Each point is reached from the start by the listed moves, each made once or not at all, plus a little noise. Say if it took an odd or an even number of moves. Then give how often each move was made.

Moves:
(1): [-10  27  37]
(2): [-22  42 -20]
(3): [-52 -17   8]
Start: [-15 -28 -16]
Points:
[-89  -3 -27] -> even (0, 1, 1)
[-75 -17  31] -> even (1, 0, 1)

Moves:
(1): [ 21  -5   4 -14 -12 -10  -8   3  27   6]
(2): [  4  18  57  24  28  18  -3  -5 -24  19]
(3): [ 15  11  19 -24  19  28 -34  17  21   3]
(4): [  0   7  12  -4  17 -15  12   4   9 -10]
(5): [  2 -17   0  38  17  18   9 -21 -23  -8]
(6): [  7  13  31  32 -17  32  -7  31 -14  13]
(7): [ 27  -2  42 -19   1  -7  37 -27   3 -24]
(8): [  3  -9  -6 -18  -1  -8   6  15   2   9]
Start: [  6  11  -4  11   8  15  -9  12  -3 -10]
Points:
[ 22   3  20   5  61  40 -18  31   8 -13] -> even (0, 0, 1, 1, 1, 0, 0, 1)
[ 65   4  99  21  55  14  42 -20  -9 -17] -> even (1, 1, 0, 1, 1, 0, 1, 1)
[ 77  31  94 -11  -1  56 -20  33  33  -5] -> even (1, 0, 1, 0, 0, 1, 1, 0)
[ 78  10 121  -4  74  39   8  -1  12 -14] -> odd (1, 1, 1, 1, 1, 0, 1, 1)

Moves:
(1): [  8  -5 -13  22   6  22  12 -24 -25 -14  -2 -18]
(2): [-15  31  14  17 -22  -5  35   7  -5  -7  12   1]
(3): [  7  15   5 -31 -22 -13  26 -22 -32 -18   3 -18]
(4): [ 14  29   7 -12 -43  18   2 -14  13  18 -26  14]
(5): [ 28  -5  23   1 -13   2   3 -14   6 -14   5 -28]
(6): [ -8 -65  34 -32  20  36  32 -53  47  -4   6  -3]
(7): [-11  -4 -12   5  27  10 -22 -16  18   9  42  -4]
(8): [-18  11  -6 -12  -9  22  14  22 -17  -4  23 -13]
(9): [ 40   7 -48  13  -1 -61  -4 -33  18  13  -1   1]
(10): [ 27 -26 -35  -6  21 -14  15 -12 -47   1  36  11]
(11): [-21  -9   3 -25 -22   2  -2 -17 -25  27  -5 -20]
(12): [-10  14   6  -2  16  -9  30  -5 -30  15 -28 -18]
Start: [ 25 -12   6   5 -17 -22 -11  -5 -19 -10  20  -8]
Points:
[  53  -34   56  -59  -83   60   76 -112  -22  -45   28  -72] -> even (1, 0, 1, 1, 1, 1, 0, 1, 0, 0, 0, 0)
[-50 -18  51 -79 -28  22 101 -89 -64   5  72 -80] -> odd (0, 1, 1, 0, 0, 1, 1, 1, 0, 0, 1, 1)
[ 12   3 -63   5  -4 -33  18 -81 -80  40  48 -81] -> even (1, 0, 0, 0, 0, 0, 1, 1, 1, 0, 1, 1)
[  83   20  -52   40  -21  -67   97  -65 -121  -22   62  -68] -> odd (1, 1, 0, 0, 1, 0, 0, 1, 1, 1, 0, 1)
[ 39 -12 -15 -44 -59  18  -4 -55 -73  27  93 -50] -> even (0, 0, 0, 1, 1, 0, 1, 1, 0, 1, 1, 0)
